Each row of a before or after table is a point. One or more steps were done to the points. Then noise was added and the rows were shuffled. The steps act on columns, c1 being the first. Name the steps. A step turns or swaps two columns, mirrors them in a line or flattens them onto one, adds a multiple of one to another, or multiplies or shifts one. Angles are multiples of 10 degrees, from the lower column toward the higher: turns from -170 to 170, lines from 10 to 170 but not 90. Use the fewest steps. Two steps may share a column if one is a turn and the other turns, adds or multiplies; they go together, in the order done. Otherwise the lowest column goes first.
In the rows, zero is written as 128.

Before, 8 rows:
[[111 180]
 [124  39]
 [177 124]
 [107 118]
 [125 124]
 [207 117]
 [169 109]
 [108 117]]
After (8 x 2):
[[164  92]
 [181  68]
 [106 133]
 [150  85]
 [104 135]
 [152 181]
 [123 126]
 [ 68  63]]
Steps: turn c1 and c2 by -40 degrees

Before:
[[123  55  47  88 162  96]
 [132 146 204 115 189 150]
 [119 134 105 105 105  75]
 [196 128 128 189  83 132]
 [165 123 156 173 151 146]
 [ 90 113 142  95 150 121]
 [163 169 144 177  91 172]
 [181 165 200 101 145 157]
 [108 158 174 119 145 119]
 [186 101  95 172  14 181]
 [102 129  61  85 193 105]]
After:
[[129 157  98 188  51 181]
 [131 219 192 125 137 164]
 [127 191  62 100 175 102]
 [131 209 206 133 172 149]
 [133 178 156 188 145 145]
 [131 225 145 200 101 170]
 [128 193  96 120 117  69]
 [127 224 180 137 140 122]
 [123 186 128 205  94 132]
 [123 172 139 115 148 128]
 [127 117  39 109 151  95]]
Steps: multiply c1 by 0; shift c2 by 60; shift c4 by 20; multiply c5 by 0.7

Before:
[[ 65 173 103 120 156 107 150  93 112 194  83]
 [183 168  95 221 182 108 152 130 131  92 144]
 [139 135  89 189 178 144 163 137 104 106 196]
 [ 97 170 151 154  89 102 195 180 102 159 120]
 [155  97 132 176 196 111 150 120 138  96 140]
 [171 125  97 192 180  96 124 137 180 127 193]
 [120 135  98 146 116  93 179  63 128 159 124]
 [149 143 135 187 177  60 111  95 128  90 200]
 [152 176 135 104 126 100 192 153  78 181 125]
 [136 224 180 117 109 156 229 180 127 133 150]
 [125 180 138 116  83 164 150 142  94 162  98]]
After (11 x 11):
[[ 65 174 105  58 166 109 112  92 111 192  83]
 [120 132  96  88 116  91 109  65 125 158 124]
 [141 137  91 127 195 125 146 137 103 109 197]
 [126 181 138  55  69 140 164 140  96 163  96]
 [137 221 181  55 104 108 171 183 124 134 152]
 [156  96 130 115 219 113 119 121 140  95 137]
 [181 167  97 162 200 112 109 129 133  91 142]
 [151 142 137 128 196  97  64  94 134  88 199]
 [ 94 171 151  93  77  94 120 181  98 160 121]
 [170 130  99 131 194 112  99 137 181 126 195]
 [151 177 139  45 126  91 116 154  80 182 127]]
Steps: shift c4 by -60; multiply c5 by 1.3; multiply c7 by 0.4; turn c6 and c7 by 60 degrees

Before (12 x 18):
[[ 61 165 109 147 126 178  89 118  77 167 159 146  85 159  56 120 125  79]
 [111  95  95 108  88 173  85 129 175  88 100 132 169  69 180 144 132 158]
 [116 217 140 125 134 164  74 148 106 158 144 134  65 172  69 101  99 149]
 [107  86 123  65  93 116 102 157 172  93 152 161 148 114 133  93 165 122]
 [113  61 109 130 115 102  61 132 147  94 116 116 172  86 158  48 124 143]
 [137 144  60  99  95 126  79 101 169  62 146 115 158  64 159  77 183 105]
 [170 116  82 116 119 149  49 169  83 103  91 176 185 186  86 175  80 140]
 [115  93  33 111 117 125  99 143 200 106 135 118 161 138 187 103 146 136]
 [142 171 169 138 140 170  81 173  87 211 145 107  75 155  77 110 134  54]
 [123  86  98 158  87 149  38 176 175 103 135 149 151 118 130  81 196 144]
 [180 108  73 150 131 144 118 165  76 127 100 200 124 125 104 143 103 170]
 [113 169 138 113 220 196  59 121  97 155 174 144  70 165  73 135 141 100]]
After, 12 rows:
[[143 167 127 171 171 167  82 117 178 216 174 113 116 166  77 102 134  48]
 [110  62 131 106 127  98  59 139 121  90  86 117 141  99 153  46 128 139]
 [116  94 127  30 103 119  92 190  93 107 114 112 136 147 180 104 154 136]
 [ 59 170 106 121 148 180  90  86 144 174 177 146 121 166  56 130 129  68]
 [109 101 137  92 132 172  81 162  79  88  82 130 134  87 184 140 140 168]
 [120  76  92  98 161 153  43 196  99 102 123 141 135 133 136  78 197 140]
 [126 228 127 140 143 167  72 120 149 162 181 143 112 183  71 103 104 148]
 [113 165 150 129  80 195  66  95 207 157 202 136 123 175  67 140 143 108]
 [133 144 147  60 116 133  83 139  65  63 122 113 149  79 155  64 178 106]
 [162 113 133  77 176 152  50 122 160  96  64 175 139 195  81 180  72 141]
 [172 114  99  79 175 146 105 121 165 127 109 200 126 135 105 145 102 171]
 [108  89 184 117 143 117 101 193  97  91 139 157 134 128 131  87 166 125]]
Steps: turn c3 and c4 by 80 degrees; turn c8 and c9 by -50 degrees; turn c5 and c9 by 130 degrees; turn c11 and c13 by 40 degrees; multiply c13 by 0.4; shift c14 by 10

Before (9 x 32):
[[104  98 119 108 141 175  95 124 132 165 172 114 127 145  87 114 135 159
  105 135 107 100 185 161 149  91  89 135 134  99 162 129]
 [184 146 140 140 129 151 175 134 129 132 112 136  86 136  93 109 120 110
  146 100 125  97 169  93  88  99 107 142 101 119 115 154]
 [139 162 165  93 124 148 162 148 130 125 143 155 112 151 129 128 169 125
  110 149 105 148 137 141 137  94 108 142 121 169 135 133]
 [132 142 154  90 120 127 146 120 127  88  91 139 132 146 117 159 118 121
  123 158  97 143 178 114 124 101 112 114 132  92 167 122]
 [109 148 121  93 119 121 136 138 132 139 112 135 132 141 141 151 128 120
  145 126 151 156 176 137 118 150 105  97 114 152 181 145]
 [179 104 162 149 121 127 105 155 119 116 158 156  94 102 137 118 108 135
  129 130 106 129 153 123 114 110 153 101 102 164 119 145]
 [130 114 142 166 153 136 105 140  88 137 167 150 115  98 129 162 139 118
  134 141 151 153 117  91 165 149 107  77  99 171 172 121]
 [169 108 121 130 123 100 154 108  99 109 162 140 110 143  86 118 179 123
  120  79 155 108 136 128  94 163 163 125  99 122 137 176]
 [124 107 119 164 110 164  96 164 146 118 140 152  84 150 134 115 135 158
  123 146  96 137 146 125 165 141 145 138  78 116 108 136]]
After (9 x 32):
[[109 147 121  93 113 142 137 138 140 140 113 136 132 141 141 152 128 120
  120 129 151 157 128 137  98 149 104  97 137 151 181 145]
 [123 107 119 164 113  91  97 165 174 117 139 153  84 150 135 115 134 157
  119 148  97 137 128 125 239 137 144 138 155 115 108 137]
 [185 146 141 142 123 117 177 135 147 134 112 137  85 136  92 110 119 108
  103  95 126  97 128  92   7 104 107 142 148 119 114 155]
 [130 113 141 166 149 127 105 139 116 138 166 150 116  98 129 163 139 117
  111 145 149 153 127  91 239 146 108  78 177 172 172 121]
 [104  97 119 107 148  79  94 124 127 166 171 114 126 145  87 114 136 160
  121 128 107  99 127 162 192  90  89 135 120  99 162 128]
 [178 104 161 150 122 128 105 155 137 116 158 156  94 102 139 118 109 136
  130 127 105 129 127 122  86 109 153 101 154 164 119 144]
 [131 143 155  90 122 126 146 120 126  88  91 138 132 145 117 159 118 120
  134 153  97 142 128 115 115  95 113 113 124  93 167 123]
 [139 161 166  94 132 102 162 148 134 126 143 157 113 151 128 129 169 125
  133 142 105 148 128 141 155  91 110 143 132 169 134 134]
 [170 108 121 130 128 147 154 107 125 109 162 139 109 143  86 118 179 124
  150  86 155 108 128 128  25 171 162 125 168 122 137 176]]
Steps: turn c5 and c19 by 20 degrees; turn c6 and c19 by -150 degrees; mirror c9 and c29 in the line at 160 degrees; turn c20 and c26 by -10 degrees; multiply c23 by 0; multiply c25 by 3

Before:
[[ 80  77 118 157  66  79  70 117 176  94 183 199 148 118 181  85 145 103
  115 151 106  98 113  81  75 156  76 170 105 136 116 147 176 169  64  84
  126 118 147  75 114  87 114 172 168 159  80 104 158 125 132 161 108 141
  143 124 129  76 124 160 114  99 181 155]
 [112 149 109 127 174 145 136  94 159  97 121 112  73 135 158  94 131 190
   84 197 136 123  85 146 158 136 123 148  87 138 109 132  91  98  61  93
  134 179 186 132 176 158 104 110  86 127 141 161 115 164 128 168 178 180
  107 141  77  97  83  69 154 102  71 118]
 [ 65  86  85  48 126  82 186 153  72 154 127  93 171 133 146 140 106 110
  142 167 103 169 194 139  76  63  73 111  66 120  80  93 117 132  91 185
  140 125 189 168 127  71 110 125 125 128 116 213 121 204 126 175 143 201
   62 165  89 103 120 125  88  80  97  63]
 [ 80  77 114  78 159 134 189 162  65 121 223 173 155 106 149 112 191 145
   98 187 179 127  87 125 147 114 112  94 114  92 118  63 146  96 178 198
  141 183 191  89 166  66  72 160 118 131 126  94 179 106 161 159 152 114
  145 118  76  44 132 105 127  76 174  69]
 [142 106 127 112 170 170 124 141 170  93 153 168 182 118  94 177 112 116
  193 105 108 194 175 143  86  84 159 111 142  95  69 127 172  94  96 187
  110 163 189 149 168 127  59 149 104  88 127 153 181 104 171 179 134 105
  165 175 198 111 126 115  77 171 161 125]
 [107 117 169 123  74 139  80 122 142 156 117  81 114  81  89  85 177 174
  145 110 140 107 162 167  84  58 123 131 108 175  59  96 153 124 169 178
   72  78 154 135 219 153 113 164 127  72  84 209  60 142 116  86 197 169
  122 180 133  55 120 146  84 149  93 167]
 [116  77 178  43 117 132 172  63  65  95 132 114 169 144 124 153 139 108
  193 191 121 126 175 159  88  80 134 163  69 207  67 123  68 127  80 130
   94 100  76 135 149  90  61 153 120 157  48  99 129 184 132  84 147 104
   69 114 128 101  99 105 134 110 179  81]
 [155 146 129 113 141 115  72 155 100  84 220  80 166 113 160 162 133 152
  185 194 184 204 111 173  59  69 164  88 143 100 166 144 104  93 126 104
  125 183  80 103 152  94 151  61  63 148 113 181 122 143  85  72 155 217
   66 136 177 106  71  98 164 124  72 124]
 [161 135 132  80 147 137 141 157 106  56 145 200 108  78 109 170 144 132
  166  80  92 181  76 111 165 105  81 137 105 192 161 127 150 147 162 111
  184 103 104  55 137  52 111  74  99  85 151 192 144 134 176  99  98 112
  120 148 108 108 175  88 137 128  81 132]
 [166 171 139 109  83 142 113 100 167  93 134 135 175 159 162 151 162  79
  124  93 201 125 156 114 170 106  68  77 164 196 153 128 136 144 168 150
  136 139  91  52 211 109 140 136  99  57  77 137  96 139 150 134  96 105
  140 147  85 154  97 118  74 133 160 136]
 [ 97 156 104 125 157 138  76 171  88 132 116 150  88 155 166 118 150 112
   91 153 200 195 121 156 106 164  81 193 120  92 133  91 185 145 108 124
   77  93 136 147 201 121  56 166 142 123 149 111 128 170 174 167 145 113
  162 116 142 113 131 107  83 123 149 164]
 [160 104  95 150  97 186 165 127 146  82 166 115  77  91 139 150 138 197
  121 174 131 193 161 105  49  86 158 155 152  99 152 163  72 106 167 123
  140 112 188 115 159  60  44  70 166 158 148 196 153 175 176 168 177 218
  154 153 156 141 106 112 126 171 137 102]
 [ 89 113 123 124 151 117 120 133 177 156 146 138  76 118 132 128 115  93
  170 104  97  94 120  98 145 144 171 114 118 141 113 102  66 168 147 197
  186  90 120 159 110  72 149  89 146 142  91 112 132 123 160  90 169 121
   66 186 194  73 110 101  86  53 157 120]]
After (13 x 64):
[[ 51  75 118 156  65  78  70 117 175  95 183 200 148 118 181  84 135 103
  114 150 107  98 113  82  74 155  76 171 117 135 115 147 175 188  64  86
  127 119 148  75 113 104 113 172 169 126  80 104 158 125 132 160 108 143
  142 124 129  76 124 160 123  86 180 155]
 [180 106  95 152  96 185 165 125 146  84 165 115  77  90 139 149 128 197
  122 174 131 192 161 105  49  85 158 155 118  99 152 163  72 159 167 122
  140 112 188 114 158  28  44  71 167 181 147 196 153 175 176 168 176 218
  153 152 157 141 107 114 121 133 136 102]
 [103 156 108 126 174 144 136  93 160  96 121 112  72 134 158  94 121 190
   83 197 136 124  85 146 159 135 123 147  70 138 109 133  92  97  61  93
  134 180 186 132 175 122 105 110  85 107 141 161 114 163 128 167 179 181
  107 142  77  97  82  68 111 112  71 119]
 [181 138 132  80 148 137 140 156 106  56 145 201 108  79 109 170 134 132
  165  79  90 180  78 112 164 105  81 138  70 193 161 126 148 181 163 112
  184 102 103  54 138  75 111  76 100 100 151 192 143 134 177  99  99 111
  119 149 108 109 174  89 122 160  82 132]
 [189 151 140 110  84 143 114 100 166  94 133 135 174 159 162 152 152  79
  124  93 202 124 156 115 169 106  68  77 160 196 153 127 136 145 168 148
  136 140  91  53 211 129 139 136  99  86  77 136  96 139 151 134  96 105
  141 149  85 154  97 118 194 185 161 137]
 [ 27  75  86  48 126  82 186 152  72 154 127  93 171 134 146 140  97 110
  141 168 102 170 194 139  76  63  73 111  24 120  79  93 117 180  89 185
  139 125 190 168 127  43 110 125 125  90 115 214 121 204 126 177 143 200
   63 165  88 103 120 125 152  97  98  63]
 [171 157 129 112 139 115  72 155 100  83 220  79 165 112 159 162 123 152
  184 193 184 204 110 174  59  70 164  89 116 101 165 143 104 113 127 104
  125 183  80 103 151  83 153  61  64 136 111 180 123 143  84  71 155 217
   66 136 177 106  72  98 100 111  73 123]
 [ 66  99 122 124 151 117 120 133 178 156 147 138  76 118 131 128 104  93
  170 104  97  93 121  98 146 145 172 114 126 142 113 103  66 193 147 197
  187  89 119 159 110  95 150  88 147  78  92 112 132 124 160  91 169 123
   65 185 194  73 109 101 162  69 157 120]
 [ 50  81 113  79 159 134 189 162  64 120 222 172 155 105 150 112 182 145
   98 186 179 128  88 125 147 113 114  95 132  91 119  63 146 138 179 199
  141 184 191  89 166  46  72 159 119  91 125  95 179 105 161 159 151 114
  145 117  76  45 132 105 112  92 173  68]
 [ 96 103 170 124  74 140  80 121 143 156 116  82 113  80  90  87 168 175
  145 110 139 107 161 168  83  57 122 132  69 176  60  96 153  92 169 178
   72  79 153 135 220 185 113 164 126 108  83 209  62 141 114  85 198 170
  122 179 134  56 121 146 166 184  92 167]
 [ 77 138 103 125 158 139  75 171  89 132 116 149  88 155 165 118 140 113
   92 154 200 195 121 156 106 164  81 191 130  91 133  91 185 158 108 124
   75  93 136 148 201 111  56 165 142 121 149 110 127 171 174 168 145 114
  162 116 142 113 131 108 181 128 150 164]
 [110  84 178  43 117 131 171  64  64  94 132 115 169 144 125 153 130 108
  192 191 122 125 176 161  88  79 134 163  83 208  68 124  68 121  81 131
   95 100  76 136 150 138  61 153 120 133  49 100 128 184 132  84 148 105
   69 113 129 101  98 104 104  95 179  81]
 [149  90 127 113 169 169 124 140 170  92 154 168 183 119  94 177 102 115
  192 106 108 194 174 144  87  84 157 110 129  95  69 127 172  99  96 187
  111 163 189 149 168 108  58 149 104 136 126 153 182 105 170 179 135 105
  165 177 198 111 125 115 168 187 162 124]]
Steps: multiply c1 by 1.6; mirror c2 and c61 in the line at 10 degrees; add 1 times c3 to c42; turn c34 and c42 by 30 degrees; shift c17 by -10; add -0.5 times c48 to c29; turn c46 and c62 by -50 degrees

Before (11 x 64):
[[120 129 146 131 135 117 136 139 129 125 139 137 169 122 131 143 130 142
  130 139 124 134 127 120  82 129 142 138 116 147 110 128 128 120 176 132
  131 105 137 114 110 137 128 105  98 122 136 153 157 138 155 147 106 127
  131 119 148 120  78 135 135 119 148 120]
 [149 137 160 125 152 145 120 131 128 150 117 133 122 142 138 136 131 137
  128 141  91 138 116 156 140 133 135  96 114 146 114 137 134 125 119 122
  117 143 136  99 114 136 143 107 116 137 105 154 134 131 127 156 160 133
  119 123 106 144 160 128 135 103 119 140]
 [127 144 145 131 148  98 129 117 139 115 133 127 142 125 119 141 139 144
  142 133 130 143 122 114 143 113 123  24 136 148 133 151 133 122 128 138
  113 141  75 101 141 135 118 122  89 137 116 144 139 149 140  66 100  93
  115 122 129 149 155 131 126 122 127 148]
 [161 118 151 129 146 150 160 124 102 143 123 122 157 148 135 143 103 117
  136 124 129 127 129 109 136 116 120 127 149 146 126 133  88 118 141 137
  189 126 129 100 133 132  95 101 118 125 125 121 105 122 148 143 129 127
  122 140 128 150 160 103 157 111 142 150]
 [133 147 180 130 175 108 128 131 124 153 175 135 120 116 143  79 134 142
  128 145 117 109 121 127 112 129 150 130 126 143 116 143  68 136 132 125
  120 109 138 139 147 138 141 120 114 120 109 143 166 130 149 122 106 133
  111 118 144 122 144 120 120 106 140 137]
 [128 144 171 134 118 155 129 113 127 124 127 126 125 144 120  95 131 136
  120 149 125 139 117 111 142 123 129 145 136 143 114 126 134 130 127  91
  111 132 134 145 113 138 123 132 120 137 112 151 130 133 114 139 120 132
  117 123 125 134 156 133 127 193 145 145]
 [120 146 131 126 115 156 149 117 136 145 123  87 120 130 138 106  68 144
  147  93  90 138 159 108 141  70 121 149 121 121 124 136 127 142 132 115
  117 113 133 114 137 137 140 133 118 132 129 150 166 125 161 148 120 110
  128 128 120 146 158 131 121 126 128 150]
 [136 119 168 131 117 138 127 127 132  95 118 137 129 126 153 143 134 114
  142 138 123 143 114 116 149 133 131 132 114 139 109 131 133 139 145 128
  123 127 121 141 114 135 145 141 121 108 144 151 136 123 120 111 102 110
  124 129 150 146 137 101 147 119 119 116]
 [126 146 128  83 109 142 125 129 112 148 142 115 116 123 104 143 135 136
  135 118 129 134 150 114 146 129 117 138 134 129 113 150 114 121 118 135
  112 119 137  95 143 140 119 112  94 118 129 141 110 141 123 113 108 124
  123 164 144 151 146 130 116 111 118 149]
 [120 139 141 129 113 139 128 141 132 154 136 136 114 151 113 119 138 116
  140 138 125 120 118 114 134 132 118 137 131 126 117 185 122 144 121 103
  135 136 132 158 146 141 143 101 110 126 143 141 119 120 137 155 113 134
  128 124 141  63 153 135 124 121 148 115]
 [134 118 130 137 107 123 124 111 144 132 120 101 122 123 155 141 134 135
   95  89 112 143 133 192 140 107 121 141 113 140 187 137 129 130 135 123
  112 139  94 114 135 137 145 236 107 122 132 133 154 139  89 151 118 132
  125 129 144 147 158 123 125 108 130 122]]
After (11 x 64):
[[127 140 121 134 120 158 127 114 127 125 123 128 127 148 119  95 135 139
  120 151 125 115 116 112 142 123 130 127 134 144 117 127 134 131 146  92
  109 131 166 145 115 138 122 132 121 133 108 149 130 134 112 142 119 130
  116 124 128 131 153 136 127 193 147 100]
 [147 139 124 126 149 144 123 129 125 148 117 120 121 145 138 134 135 142
  128 140  93 118 114 157 138 135 136 117 114 147 117 141 133 123  95 121
  115 141 155 100 114 135 141 108 116 138 106 159 136 131 123 155 159 143
  119 119 108 145 161 127 136 102 122 107]
 [135 120  96 133 118 139 126 129 130  95 119 114 130 136 150 144 138 117
  140 136 123 118 115 117 148 130 130 142 111 140 108 132 130 136 132 129
  121 125 155 139 119 136 144 140 125 106 143 150 135 123 121 111 101 114
  124 129 151 144 141 105 147 118 119 117]
 [131 147 115 131 174 108 129 131 127 152 172 125 120 105 143  79 140 144
  126 145 121 150 122 130 110 131 151 134 127 141 117 142  66 136 132 126
  122 107 174 135 147 140 141 121 111 121 107 145 162 131 149 121 108 102
  112 115 144 123 144 118 121 105 141 106]
 [121 128 119 130 131 119 135 138 128 126 138 120 167 127 131 141 132 142
  131 140 123 124 131 120  84 128 145 174 117 150 113 127 129 118 139 131
  132 109 147 115 108 135 129 104  99 123 137 151 156 136 152 147 106 117
  131 121 147 119  80 135 137 117 148 133]
 [132 117 104 136 107 119 127 111 148 135 122 147 121 132 156 139 144 136
   99  90 114 102 134 190 141 110 118 137 110 137 185 139 128 127 143 123
  114 138 110 113 135 138 144 235 107 121 132 131 153 138  91 154 120 135
  129 128 143 146 158 124 125 110 131 114]
 [122 142 116 130 114 137 126 142 130 155 137 121 112 143 113 123 151 115
  137 139 124 142 116 117 135 133 118 122 131 123 117 183 123 142 141 103
  136 135 143 158 149 140 143 101 107 125 141 142 117 122 138 155 111 130
  128 126 143  64 154 135 125 120 147 136]
 [126 145 146  80 109 137 125 130 114 148 141 138 113 124 103 144 140 136
  135 119 125 116 150 110 144 130 122 117 134 130 109 153 117 119 140 135
  111 118 132  95 142 143 118 112  93 116 132 141 111 141 125 110 110 115
  123 164 142 152 145 133 118 108 121 114]
 [131 145 102 132 146  97 131 118 140 114 133 123 142 129 116 141 152 143
  137 129 130 114 122 117 142 115 124 127 137 147 133 151 130 124  26 136
  110 139 107 102 139 135 116 122  85 135 117 141 139 148 140  64 102  89
  116 121 129 149 160 132 125 122 127  78]
 [163 118 132 128 141 151 164 122 105 143 121 133 156 150 135 141  79 116
  135 127 134 125 133 112 137 115 119 137 149 148 128 134  85 119 127 135
  189 128 144  99 132 134  94 101 117 127 124 122 102 120 151 144 130 130
  123 138 130 153 154 106 154 111 141 101]
 [118 144 147 123 113 155 148 122 139 144 126 167 118 135 139 105   6 144
  148  94  89 105 159 109 144  67 119 130 121 123 123 136 126 142 148 116
  120 112 140 116 139 141 139 133 118 133 129 149 163 126 163 148 124 112
  129 130 119 147 154 134 121 127 128 112]]
Steps: turn c3 and c39 by 50 degrees; turn c3 and c64 by -140 degrees; add -0.7 times c11 to c54; add 0.5 times c22 to c14; turn c12 and c22 by 160 degrees; multiply c17 by 2; swap c28 and c35
